Every row gives one point. Two turns around zero, p and q, are shown by what they do to some points. Write where each new point lands after one turn and then the other. Backwards means that the second turn is done in reverse. Each puzzle has new turns, and all numbers are rounded.

Turn p:
[-0.22  0.02  0.33] => [-0.17  0.21 -0.29]
[-0.01  0.45 -0.16] => [0.38 0.27 0.12]
[-0.16 -0.45 -0.20] => [-0.05 -0.48 -0.19]
[ 0.22  0.15 -0.11] => [0.10 0.05 0.27]
[ 0.16 -0.16  0.15] => [-0.26 -0.04  0.08]
Turn q:
[ 0.08 -0.30  0.03] => [-0.16 -0.25 -0.10]
[ 0.22  0.11 -0.22] => [-0.22  0.15  0.19]
[0.08 0.01 0.07] => [-0.05  0.04 -0.08]
[-0.14  0.10 -0.17] => [0.12 0.03 0.21]
[ 0.40  0.05 -0.05] => [-0.37  0.18 -0.02]
[-0.64  0.03  0.35] => [ 0.68 -0.15 -0.21]
Where do these land?
q, then p: [-0.09  0.36 -0.22] => [-0.11  0.40  0.11]
p, then q: [-0.23 -0.28 -0.01] => [-0.06 -0.27  0.24]
q, then p: [ 0.17 -0.13 -0.40] => [-0.22  0.11 -0.38]
p, then q: [-0.16 -0.03  0.38] => [0.24 0.08 0.33]
q, then p: [0.19 0.03 0.44] => [ 0.44 -0.16  0.08]
q, then p: [ 0.13  0.05 -0.19] => [-0.04  0.16 -0.17]

Turn p:
[-0.04  0.11  0.04 -0.39] => [-0.01 -0.38 -0.04 -0.13]
[ 0.05  0.22  0.23 -0.13] => [-0.15 -0.10 -0.02 -0.30]
[ 0.19 -0.25 -0.34  0.31] => [ 0.19  0.33 -0.19  0.36]
[ 0.05 -0.23  0.13 -0.18] => [ 0.28 -0.09  0.04 -0.13]
[ 0.21 -0.23 -0.21  0.24] => [ 0.20  0.29 -0.17  0.22]
[-0.46  0.38  0.15  0.15] => [-0.50 -0.04  0.38 -0.02]
Turn q:
[-0.26 -0.04 -0.09 -0.47] => [ 0.18 -0.02  0.46 -0.24]
[ 0.32 -0.45 -0.20  0.07] => [-0.56  0.16  0.00 -0.11]
[ 0.04 -0.24 -0.02  0.44] => [-0.30  0.17 -0.15  0.34]
[-0.15  0.31 -0.09 -0.10] => [ 0.35  0.07 -0.01 -0.09]
[-0.03  0.06  0.13 -0.09] => [ 0.08 -0.15  0.03 -0.01]
[0.07 0.36 0.27 0.15] => [ 0.24 -0.23 -0.33  0.11]
Where do these land?
q, then p backwards: [ 0.12 -0.58  0.18  0.52] => [-0.27  0.50 -0.50  0.27]
p, then q backwards: [-0.18  0.17 -0.16 -0.18] => [ 0.07 -0.16  0.30  0.02]
p, then q: [-0.11  0.00  0.18 -0.29] => [-0.22 -0.18  0.21 -0.07]
p, then q backwards: [-0.18  0.35 -0.23  0.04] => [ 0.15 -0.34  0.17  0.20]
p, then q: [0.03 0.20 0.10 0.02] => [ 0.13  0.02  0.19 -0.02]
p, then q: [ 0.32 -0.13 -0.08 -0.10] => [-0.11  0.20 -0.12 -0.26]

Turn p:
[ 0.05  0.31 -0.23 -0.02  0.01  0.04 -0.29 -0.18] => [ 0.16  0.10  0.11 -0.13  0.02  0.04 -0.44  0.09]
[ 0.13  0.16  0.46  0.13  0.03 -0.01  0.30 -0.50] => [ 0.36  0.43 -0.15  0.03 -0.35  0.25  0.30  0.02]
[ 0.20  0.07 -0.12  0.23 -0.31 -0.07  0.24  0.22] => [ 0.25 -0.24 -0.24  0.32  0.16 -0.03  0.00 -0.10]
[ 0.16 -0.06 -0.34 -0.16  0.28 -0.20 -0.03 -0.32] => [-0.04 -0.03 -0.10 -0.44 -0.03  0.32 -0.22 -0.17]
[ 0.17 -0.34 -0.31 -0.03 -0.39 -0.15 -0.39  0.14] => [ 0.13 -0.53  0.11 -0.20  0.04 -0.39 -0.19 -0.23]
[-0.30  0.18  0.17 -0.37  0.37 -0.01 -0.09  0.13] => [-0.32  0.25  0.31 -0.15  0.23  0.15  0.11  0.28]
[ 0.01 -0.16  0.04 -0.30 -0.19  0.46  0.33  0.01] => [-0.13 -0.31  0.19  0.32 -0.34  0.26  0.17  0.11]
[-0.31 -0.07 -0.08  0.40 -0.09 -0.19  0.13  0.28] => [-0.13 -0.05 -0.43  0.15  0.22 -0.34  0.07  0.11]
[-0.11 -0.08  0.42  0.13  0.28  0.15 -0.20  0.22] => [-0.27  0.38  0.22  0.13  0.03 -0.27  0.20 -0.10]
Turn q:
[ 0.08  0.09 -0.08  0.09  0.34  0.18 -0.07  0.14] => [ 0.19 -0.14 -0.09  0.13 -0.30  0.02 -0.15 -0.10]
[ 0.05  0.00  0.15 -0.14  0.28  0.11 -0.11  0.26] => [ 0.23 -0.03  0.15  0.08 -0.22 -0.22 -0.13 -0.14]
[ 0.12 -0.03 -0.03 -0.06  0.15  0.49 -0.07  0.15] => [ 0.13  0.03 -0.10 -0.09 -0.33 -0.12 -0.39  0.02]
[-0.19  0.39  0.15 -0.42  0.05  0.01  0.04 -0.35] => [-0.51 -0.19  0.33  0.09  0.08 -0.02 -0.22 -0.21]
[-0.06  0.28  0.26 -0.12 -0.08  0.14  0.38 -0.08] => [-0.21  0.09 -0.01  0.10  0.29 -0.04 -0.34 -0.28]
[ 0.19 -0.30 -0.50  0.22 -0.33 -0.42  0.05 -0.10] => [ 0.00  0.20 -0.18  0.09  0.14  0.32  0.47  0.54]
[-0.02  0.26  0.24 -0.07 -0.37  0.21 -0.17 -0.21] => [-0.17 -0.09  0.20 -0.39  0.23  0.11 -0.29 -0.02]
[-0.26 -0.26  0.04 -0.09  0.20  0.25  0.00  0.15] => [ 0.00  0.00 -0.16 -0.07 -0.24 -0.42 -0.02 -0.08]
[ 0.26 -0.34 -0.02  0.20 -0.17 -0.54  0.02 -0.22] => [ 0.04  0.34  0.07 -0.01  0.14  0.34  0.57  0.11]
[-0.08 -0.18 -0.22  0.55 -0.20 -0.60  0.03 -0.26] => [ 0.00 -0.04 -0.27 -0.02  0.30  0.41  0.72  0.11]
[-0.09  0.09  0.01 -0.16  0.15  0.15 -0.11  0.51] => [ 0.32 -0.18  0.08  0.13 -0.09 -0.38 -0.22  0.05]
Where do these land?
p, then q: [ 0.08 -0.19  0.35 -0.23  0.00 -0.33  0.28  0.32] => [-0.20  0.33 -0.33  0.36 -0.04 -0.07 -0.05 -0.33]
p, then q: [-0.39 -0.05  0.42  0.11  0.31  0.17  0.18 -0.28] => [-0.06 -0.27 -0.16  0.20  0.56 -0.10 -0.32  0.12]
q, then p: [ 0.31  0.13  0.02  0.24 -0.15 -0.14 -0.38  0.35] => [ 0.06 -0.03  0.34  0.24 -0.01  0.16  0.13 -0.51]
p, then q: [ 0.03  0.00 -0.10  0.18 -0.10  0.34  0.18  0.29] => [ 0.15 -0.13 -0.34 -0.21  0.02  0.13  0.27 -0.04]
q, then p: [ 0.13 -0.10 -0.29 -0.36 -0.08 -0.12 -0.42 -0.11] => [-0.02 -0.11  0.16  0.34  0.17 -0.23  0.44  0.14]
q, then p backwards: [-0.12 -0.12 -0.20  0.13 -0.25 -0.22 -0.39 -0.31] => [-0.28 -0.18  0.08 -0.48  0.03 -0.21  0.21 -0.07]
p, then q: [ 0.31 -0.21  0.30  0.18  0.09 -0.06  0.02 -0.27] => [-0.35  0.14  0.05  0.04  0.21  0.35 -0.18  0.07]
p, then q: [-0.22  0.25 -0.28 -0.02  0.30  0.10  0.31  0.22] => [ 0.13 -0.42 -0.34 -0.05 -0.25 -0.23 -0.08 -0.02]
q, then p: [-0.11  0.29 -0.23 -0.24 -0.14  0.26  0.23 -0.21] => [-0.33  0.07  0.04 -0.14  0.06 -0.43 -0.18  0.19]

Turn p:
[-0.30 -0.18 -0.42 -0.24 -0.14  0.01  0.14  0.25 -0.26] => [-0.14  0.00 -0.20 -0.44  0.13 -0.04  0.17  0.47  0.05]
[ 0.05  0.08 -0.16 -0.36 -0.32  0.04  0.10  0.15 -0.02] => [ 0.13 -0.02  0.01 -0.32 -0.14 -0.26  0.07  0.24 -0.18]
[-0.04 -0.33  0.07 -0.10  0.18 -0.05  0.16 -0.22  0.20] => [ 0.33  0.02 -0.02  0.16  0.20  0.14  0.23  0.00  0.16]
[ 0.40 -0.27  0.09 -0.37  0.22 -0.13  0.15 -0.31 -0.10] => [ 0.31  0.04 -0.15  0.44 -0.10 -0.03  0.45  0.14 -0.15]
[ 0.10  0.03  0.05 -0.05 -0.48  0.28  0.16  0.14  0.08] => [ 0.15 -0.23  0.30 -0.34 -0.11 -0.02 -0.03  0.06 -0.27]
[-0.29  0.00 -0.46 -0.14 -0.31  0.28 -0.20 -0.08  0.11] => [ 0.16  0.14 -0.04 -0.37  0.19  0.05 -0.40  0.40 -0.12]
[ 0.22 -0.21 -0.01 -0.01 -0.35 -0.37  0.07  0.27 -0.01] => [ 0.06 -0.41  0.02 -0.09 -0.36 -0.16  0.12  0.18  0.23]
[-0.22  0.26  0.30  0.28  0.30  0.15 -0.09 -0.12 -0.43] => [-0.58  0.16  0.14  0.28  0.27  0.05 -0.02 -0.21 -0.14]
[ 0.04  0.25 -0.20  0.39  0.22  0.36  0.06  0.04  0.19] => [-0.08  0.05 -0.19 -0.17  0.07  0.35 -0.26 -0.40 -0.20]
[-0.02  0.33  0.18  0.23  0.35 -0.43  0.07 -0.46  0.15] => [ 0.03 -0.03 -0.23  0.52  0.27 -0.27 -0.13 -0.48  0.14]
[-0.24  0.07  0.36 -0.03  0.35 -0.35 -0.32  0.22 -0.01] => [-0.29  0.34  0.13  0.20 -0.09 -0.19  0.06 -0.18  0.50]
[ 0.29 -0.02  0.20  0.40 -0.02  0.22 -0.30  0.13  0.10] => [-0.10 -0.07  0.24  0.13 -0.34  0.36 -0.26 -0.21 -0.04]
Turn q:
[-0.40 -0.19  0.05  0.58 -0.06  0.06 -0.24  0.29  0.06] => [-0.34  0.20  0.07  0.04 -0.05  0.22  0.14 -0.22 -0.64]
[-0.02 -0.03 -0.01  0.00  0.02 -0.05  0.44 -0.14 -0.04] => [ 0.07  0.00  0.10  0.08 -0.16 -0.13  0.23 -0.17  0.27]
[-0.11 -0.02 -0.05  0.78  0.05 -0.03 -0.31  0.31 -0.04] => [-0.52  0.27  0.02  0.36  0.03  0.17 -0.01 -0.08 -0.56]
[ 0.09 -0.13  0.22 -0.29  0.04 -0.24  0.11 -0.20  0.19] => [ 0.06 -0.16 -0.05 -0.27  0.19 -0.29  0.03 -0.14  0.24]
[-0.01  0.12 -0.12 -0.27 -0.16  0.07  0.23  0.02  0.45] => [ 0.36  0.02  0.21 -0.12  0.25  0.19 -0.01 -0.21  0.24]
[ 0.35 -0.10  0.00 -0.38  0.27  0.30 -0.04 -0.03 -0.20] => [ 0.20 -0.19 -0.06 -0.02  0.06 -0.12  0.12  0.59  0.15]
[ 0.11 -0.19 -0.40 -0.40 -0.08  0.04 -0.17  0.12 -0.26] => [ 0.23  0.33 -0.04 -0.24 -0.12 -0.03 -0.14  0.47  0.07]
[-0.51  0.10  0.00  0.38  0.02  0.10 -0.27  0.11 -0.05] => [-0.12  0.06 -0.20  0.11 -0.18  0.31  0.02 -0.22 -0.51]
[ 0.09  0.08  0.13 -0.04 -0.36  0.02  0.18 -0.40  0.21] => [-0.12 -0.24  0.15 -0.20 -0.01  0.17 -0.05 -0.24  0.42]
[ 0.36  0.12 -0.23 -0.30  0.47 -0.10 -0.19 -0.10 -0.37] => [ 0.13  0.05 -0.45  0.21  0.04 -0.28 -0.13  0.54  0.21]
[ 0.05  0.24  0.41 -0.06 -0.22 -0.15  0.26  0.04  0.05] => [ 0.05 -0.34  0.27  0.04 -0.05 -0.19 -0.20 -0.30  0.09]
Where do these land?
p, then q: [ 0.25 -0.23  0.11 -0.15 -0.14  0.00 -0.46  0.24 -0.16] => [-0.02 -0.10  0.48 -0.07 -0.09  0.16 -0.29 -0.18 -0.27]
p, then q backwards: [-0.11  0.07  0.35 -0.11 -0.15  0.01  0.10  0.19 -0.21] => [ 0.13 -0.33  0.21  0.15 -0.10  0.00  0.22  0.09  0.00]
p, then q: [ 0.06  0.02 -0.16  0.17  0.10  0.05  0.23  0.17 -0.15] => [ 0.18  0.14 -0.05 -0.14 -0.20  0.10  0.21  0.04  0.08]
q, then p backwards: [-0.67 -0.22  0.03 -0.08 -0.20 -0.03 -0.17 -0.22  0.43] => [ 0.02  0.18 -0.20  0.14  0.25  0.43  0.47  0.37  0.32]
q, then p: [ 0.02  0.31  0.02  0.16  0.04 -0.07 -0.15  0.25 -0.12] => [-0.33 -0.06  0.02  0.15 -0.06  0.15 -0.24  0.08  0.04]
p, then q backwards: [ 0.16  0.26 -0.21 -0.19 -0.18  0.15  0.19  0.06 -0.17] => [-0.23 -0.26  0.22 -0.06  0.10 -0.04 -0.25  0.15 -0.16]
q, then p backwards: [ 0.12 -0.16 -0.09 -0.13 -0.10 -0.22  0.09 -0.22  0.70] => [-0.64  0.01  0.09  0.12  0.22  0.03  0.29  0.08  0.30]
p, then q: [ 0.27  0.41 -0.11 -0.15  0.57 -0.13 -0.21  0.22 -0.23] => [ 0.04  0.29 -0.15  0.16 -0.40  0.40 -0.31 -0.39  0.23]
q, then p: [ 0.17 -0.24  0.29  0.59 -0.18  0.02  0.11 -0.65 -0.18] => [ 0.23 -0.08  0.28 -0.40  0.74 -0.01 -0.03  0.14  0.38]
p, then q: [-0.42 -0.25 -0.18  0.03  0.03 -0.01  0.34 -0.15 -0.20] => [ 0.34  0.14 -0.10  0.18  0.18 -0.19  0.43  0.09 -0.12]
p, then q backwards: [ 0.14  0.03 -0.05 -0.15  0.21  0.23 -0.07  0.10  0.30] => [-0.36 -0.01 -0.30 -0.09 -0.11 -0.03  0.05  0.08  0.03]
